Rows are points. A path goes straight from each point to the next, and from the last back to the first. The post is the endless flat space through its rows: a point in 2 columns, a line in 3, a plane in 4, and so on, so that a path can go around it. Count how often the path circles the post. Going back the other way cancels.

Post (2 x 3)
-31  21  18
26  -2  8
Path (26 x 3)
-43  7  22
-20  25  -39
-20  50  -14
3  15  37
15  -34  71
9  -20  1
-40  -7  2
-31  2  41
3  32  54
75  21  -16
8  16  -43
-39  10  11
20  -10  44
77  5  19
45  32  0
31  1  49
-36  -28  35
-25  5  -33
-43  59  -37
40  22  14
89  -28  24
32  -25  8
-59  23  -15
14  24  -25
-32  44  75
-3  -7  37
Times around: 2

Post (5 x 6)
-3  0  5  23  14  11
-30  4  -22  -64  52  0
-41  -28  -9  -2  -23  -35
36  -15  10  66  23  -8
-19  -35  -5  -26  -33  -19
Path (30 x 6)
-14  -43  10  -42  -12  -60
14  28  -18  -50  95  -10
-12  35  -21  0  22  21
-3  -54  -42  -1  -36  0
-52  7  2  89  30  8
16  -24  27  13  26  11
13  9  50  -16  6  -17
19  38  7  17  8  28
-41  0  -12  26  -30  -3
3  -9  -30  28  41  33
6  -22  3  47  18  10
-5  -29  -17  3  -24  14
-40  -25  -19  -15  -75  -56
-43  10  13  -29  -26  1
-4  -7  24  33  -7  -12
16  18  18  4  1  12
13  -48  -52  -89  -23  -12
-30  -58  -71  -112  14  3
-59  -47  0  -16  0  9
-32  -9  53  4  -19  9
26  -15  5  18  81  56
-33  -51  -43  -48  5  10
-5  -16  -10  53  2  1
-46  -51  30  21  -102  45
-14  -27  27  69  -12  -15
-84  -2  22  -57  -102  1
-41  17  -17  -7  29  -36
-13  24  15  26  38  -25
-26  -29  17  12  -21  -14
-10  -11  31  30  5  25
Times around: 2

Post (8 x 9)
13  28  33  22  13  17  6  -30  4
-3  -50  30  -21  -11  -34  11  -48  -23
-8  -20  23  44  -9  -1  35  -24  9
22  18  -16  39  -3  6  4  26  13
-25  -45  13  -6  -13  37  -18  51  -1
-16  25  -68  5  -19  21  45  3  -20
-30  -42  42  -64  -42  -28  28  -15  -9
-15  36  -35  34  27  10  25  47  -18
Path (28 x 9)
-8  39  -3  -9  -7  -22  28  -5  -57
68  80  39  39  28  8  19  -12  5
10  -14  -34  -31  18  -75  31  29  -28
-24  -55  47  -10  -22  -52  12  -12  47
-40  -17  -8  2  -49  -30  9  24  25
-25  18  -26  34  -43  -43  61  -25  -4
-6  9  -51  44  12  3  -28  -23  -52
-10  20  24  28  1  -21  44  -1  -24
9  9  12  -13  49  52  37  -19  -47
67  38  -2  -1  -3  29  -9  -13  -4
3  4  -67  -15  42  16  58  -29  -35
-14  -20  12  -28  -47  45  -8  -27  28
7  -4  -73  -8  -72  -39  7  33  14
21  -16  -16  58  -1  -13  -17  -51  -45
15  -66  -13  62  -31  8  -50  30  -18
-10  75  -53  53  -21  -4  31  -19  -34
-19  14  31  6  26  40  26  -17  -33
3  71  18  -33  -11  -30  44  6  -40
-6  -65  20  25  10  -4  58  0  -33
-6  -59  -13  -64  -36  -38  26  17  3
1  -46  -7  27  -17  -33  -19  7  46
-52  4  7  57  -55  53  55  36  49
-1  -2  -69  22  1  11  -3  4  -58
-24  18  18  14  1  26  50  26  -3
-28  28  96  24  18  14  105  -45  23
25  -14  119  -49  2  -44  16  -47  46
-16  -68  -25  8  -6  -42  -13  25  3
-27  5  52  -40  -5  -3  -6  4  -18
Times around: 4

Post (11 x 12)
-33  5  -20  -7  5  -12  -21  23  6  10  -6  -28
-24  42  11  -24  1  59  -17  -15  -48  -25  -32  1
-18  22  -32  -16  15  -2  2  -22  18  -10  9  17
-31  -24  14  64  37  -32  32  -2  10  -11  -6  4
14  56  -3  -36  42  67  -35  -54  -13  19  -63  21
0  11  -16  17  -6  -34  2  -11  -17  -24  -10  4
44  65  73  -32  -57  -18  40  88  -19  -24  16  -26
-21  -36  -6  19  -32  -30  29  4  15  -1  -5  13
-12  -11  -20  15  6  -16  -34  35  -10  -19  26  16
18  12  33  40  -16  -6  -24  10  34  -65  -48  -23
9  23  105  -30  -9  -19  -25  41  3  5  48  -1
Path (26 x 12)
-18  34  102  15  -26  40  -25  12  -62  58  -57  6
19  23  15  43  -16  16  43  -50  -23  -11  -51  10
59  63  19  55  -28  -41  -3  -39  -50  -14  -66  16
-14  57  1  -10  -28  -10  4  47  -27  -78  25  19
56  -13  42  18  -41  -32  -7  31  -1  -29  -24  20
28  33  13  -65  -33  24  36  25  -7  30  -36  -45
12  -11  6  -2  -23  -18  -6  40  42  -2  40  18
-36  -23  -1  -45  -34  -18  -7  -61  -29  -9  33  -5
-34  -5  25  -12  77  26  46  -11  39  -4  -11  15
-19  38  41  -11  -16  5  4  25  -52  -9  -46  14
-15  -19  51  34  -62  5  1  -24  -15  -17  -38  21
24  -42  56  56  -34  -46  -31  18  52  5  -20  -50
29  46  -10  23  -49  14  49  108  -50  -43  -66  -74
42  37  40  35  -21  -5  36  4  -13  -15  -6  40
34  35  52  35  20  -9  -22  29  54  39  -52  9
-34  20  102  -16  23  8  -23  38  -17  9  -12  8
68  -24  14  10  -37  -22  -1  -76  35  -90  -26  65
-24  -25  -5  -22  43  35  -30  -33  10  73  -4  -7
29  -26  67  25  -29  6  -30  39  -37  -49  -16  -15
-1  2  -6  -54  37  -30  5  10  19  20  11  13
-33  -6  24  36  23  -74  -12  -38  32  -17  14  32
-26  27  -40  -29  61  27  -4  -24  -12  -27  -16  23
5  15  20  -35  3  11  -7  -5  -18  -40  -14  -48
31  -18  34  50  25  -39  43  -17  -45  -19  19  -2
-48  18  -19  -34  20  25  20  -41  -10  -23  -16  -14
-76  -11  40  25  38  -68  -23  68  -19  10  27  -21
Times around: 0

Post (17 x 18)
-39  -6  -14  -38  -53  -28  5  -22  11  6  16  32  7  4  35  -37  -23  -19
-27  -1  -20  24  1  5  8  -16  -17  44  12  5  -27  -20  6  -22  -59  -40
-20  26  -13  2  48  15  -43  42  -16  9  -24  -8  -40  21  -5  55  18  -9
-13  -5  14  -3  -12  -6  36  -30  37  -14  24  -7  -7  23  13  -54  8  -48
20  -8  8  -4  -17  -2  -19  27  -10  22  -18  -14  -26  -3  47  -23  -25  0
26  -8  11  -45  -17  -12  -25  -17  11  11  17  5  19  59  -1  -11  -1  25
17  -43  0  28  2  -11  -25  22  38  17  -26  19  10  17  -17  25  -7  52
11  9  -3  10  4  25  -2  -35  15  64  -21  -2  -4  -52  -9  1  -24  20
14  -15  -33  8  4  -44  7  -1  20  -7  49  -1  32  -25  41  4  -17  -27
6  3  6  33  -21  -6  -54  2  -34  -30  58  4  54  -3  1  -55  -16  -7
-22  14  -24  20  -17  -23  23  -16  3  -4  -6  -14  -4  -3  2  16  -3  8
-14  1  32  -38  -1  -17  -2  -5  20  10  -26  -19  -17  12  45  -6  -28  8
9  22  -26  -2  6  13  -6  -5  36  60  13  -23  24  4  -43  -27  2  26
-8  59  -18  26  -21  -41  50  7  31  20  -14  21  -1  -18  -61  18  4  29
9  -29  49  -14  20  -41  -11  30  -13  36  -61  -9  -19  6  56  15  16  21
-2  -35  -12  0  61  -12  -57  20  -38  -28  -63  8  4  5  18  26  -3  -18
20  -8  3  38  -25  -16  -22  8  29  -6  -21  -19  72  3  -47  39  6  -16
Path (26 x 18)
25  -24  0  26  38  -23  -72  26  -40  4  4  -11  8  2  70  12  -17  -69
-1  46  -45  31  -48  19  6  -25  8  32  -41  10  46  -20  -40  -8  -4  -10
-19  18  11  10  -1  1  10  -3  -15  52  23  -18  42  9  -22  -5  -29  10
-5  -78  -37  29  8  23  -30  -28  -41  -22  46  15  -10  8  -24  5  -20  -43
-26  10  -9  19  16  4  20  -7  15  13  -16  -12  -21  0  -63  45  -1  33
10  -16  -16  29  4  10  27  -46  9  19  11  6  -12  -46  10  -37  -52  46
-24  16  7  8  51  22  22  21  54  34  -73  -24  -14  13  -6  118  17  -7
1  -53  -7  1  -23  29  -28  36  -30  12  2  -9  -5  34  -3  -30  5  -17
-33  -18  8  -53  -39  -71  -4  -8  -2  1  -40  21  28  30  -13  -12  -30  -29
-3  -36  -44  -22  -68  -12  -49  -30  25  45  -5  14  34  64  -8  65  17  0
45  52  4  26  -20  -45  18  -22  -27  13  10  8  35  -13  5  14  -41  -31
84  52  23  98  20  -15  35  18  1  -1  -34  13  55  -82  -71  23  -18  34
-13  37  -28  -36  -20  14  9  18  35  25  4  -24  -21  10  -69  -29  -42  -11
-33  -11  -41  -46  -28  -11  -40  -18  43  15  48  -24  26  38  -10  18  -60  -33
-30  -16  22  -3  -9  -24  41  -38  13  28  7  1  -25  -34  -5  -37  -55  -1
20  -35  2  -32  10  -15  17  -25  23  -6  -29  -26  -3  -29  23  17  -31  34
14  1  -63  37  26  10  2  -57  34  38  7  -10  25  -36  -82  -33  -20  -40
22  2  11  48  -41  -6  -15  -36  23  23  26  39  3  -51  12  -23  -20  -20
-3  18  -42  36  26  -37  3  6  -30  -2  0  -49  20  -22  50  17  13  -49
-26  11  24  22  -7  -59  4  -28  -31  60  -64  18  -43  -57  30  38  13  44
16  30  -15  -3  -33  -29  1  14  7  15  29  -48  22  -12  -5  -1  -12  -44
7  6  -2  -33  53  12  -32  -7  12  22  -121  15  -42  2  -16  46  -10  11
14  34  9  17  0  -29  1  -18  -28  9  -12  28  6  -9  41  27  1  -1
-3  38  77  14  0  -12  49  -12  19  53  -31  -23  -15  -20  6  12  7  11
49  -5  19  29  -35  -33  42  -64  -31  -8  1  12  37  -13  -47  8  -8  15
-10  -56  15  -25  -20  -26  -40  4  17  40  -84  -2  -21  -23  26  51  2  59
Times around: 3

Post (17 x 18)
15  16  -2  -30  -55  -5  10  -35  -15  -16  22  4  -36  0  5  -9  -5  -5
15  -14  42  -51  -18  44  -9  -27  12  -2  -27  65  -29  -7  -35  -21  39  -14
5  -18  12  -49  43  -22  8  6  20  2  -32  -13  5  -19  -31  -4  -7  19
26  -37  -1  -14  50  19  2  -15  -32  10  75  -8  49  2  -23  6  -4  15
27  19  39  -20  40  28  -24  -35  28  34  5  10  9  22  27  3  40  -48
-15  -18  -34  13  -44  15  25  55  6  -28  50  -22  0  -26  -39  -29  -29  54
11  10  35  -4  -39  38  13  -28  7  14  -25  67  1  35  -10  -21  -17  -23
-8  -2  -4  15  -21  24  4  5  -30  -11  7  1  -10  -48  -16  -19  12  53
-12  26  23  25  7  12  38  -31  49  -60  -13  -12  19  -23  21  2  28  6
47  26  -4  41  -10  41  -87  -70  -17  -15  -41  6  43  28  14  -8  0  -11
6  -9  -7  7  -45  28  17  12  18  -38  5  -39  43  -17  1  45  -4  73
21  -9  -5  -14  -30  13  26  26  11  -39  -9  18  -3  -81  22  -23  -25  2
53  -11  27  16  7  -3  1  51  -6  12  -17  3  -16  -21  -26  44  -12  -8
37  40  3  -48  -6  38  22  2  -22  -16  -19  -17  47  -13  -18  2  -18  -56
-33  25  -51  -32  16  5  -25  -47  -19  -6  8  38  -39  -25  20  3  -20  -32
25  -38  -70  47  -30  7  14  28  -39  -28  40  -35  20  13  39  17  -2  28
10  -5  -25  21  24  -24  -45  -12  -30  5  26  0  51  -31  22  18  53  -52
Path (24 x 18)
31  -36  -17  21  -13  -4  2  15  -22  20  23  -17  23  -44  17  -44  -55  51
9  -37  -11  -49  7  2  39  -66  -40  -8  0  5  11  -47  33  -47  4  92
-10  62  26  -48  -44  10  31  -4  -23  -16  -17  30  5  -9  -40  31  33  -41
22  -31  -7  -49  -12  13  11  64  47  -11  -49  -18  22  41  50  12  -26  -23
-1  27  6  51  -39  -2  -28  32  -49  7  9  -31  73  -23  -16  19  -16  -11
17  -17  -12  -5  29  25  17  -8  -36  -11  26  17  76  39  13  39  19  -7
30  -44  -1  -17  3  -31  41  7  -30  -6  28  -8  67  15  -26  3  56  4
-46  27  -45  -46  -47  -18  18  -38  5  -19  -35  9  3  -22  11  -33  6  -8
37  32  -4  8  -11  49  -19  -59  -17  -29  -25  13  22  11  6  -35  -53  -34
-35  27  11  -25  -10  -35  -15  20  42  -30  17  -21  -15  -57  7  54  39  -5
33  72  10  -14  -1  20  -52  -7  -13  -13  -8  -26  23  -26  -12  -27  34  -40
9  -27  -14  -76  30  21  49  -3  -28  10  24  7  -13  69  33  -2  -13  -31
0  -39  38  -44  -14  -6  -61  -1  25  22  -28  33  -8  8  -12  46  32  -43
19  -27  34  45  -29  -8  64  55  41  15  -6  0  -26  -1  -30  -20  -58  26
45  0  -1  5  41  31  0  -64  -46  -74  -13  -30  41  4  14  7  -12  -22
-12  6  3  -57  -12  77  -59  -40  29  1  55  -4  78  38  15  -8  60  21
76  3  -1  45  -47  4  1  4  -75  51  121  12  -10  10  -5  24  -21  33
17  19  5  19  -39  -62  1  -10  49  7  24  23  -45  -81  22  3  -38  -36
-4  -83  30  53  5  46  -40  -51  67  -1  -26  58  26  103  28  38  25  16
-49  -9  -31  60  -32  -29  -30  -21  4  -49  47  35  -11  -20  -19  30  -61  41
77  2  47  -56  -20  25  25  39  10  -31  -39  21  -16  -40  -40  19  -15  22
9  80  -12  10  34  -21  -1  7  7  -25  -9  26  -1  -87  11  -20  16  -95
0  38  -28  -25  15  -12  8  -12  -13  -14  23  -9  -22  -8  15  35  -51  -12
-7  -20  -24  -29  -9  75  -8  -6  -12  -66  -4  -10  59  24  -14  33  10  -9
Times around: 1
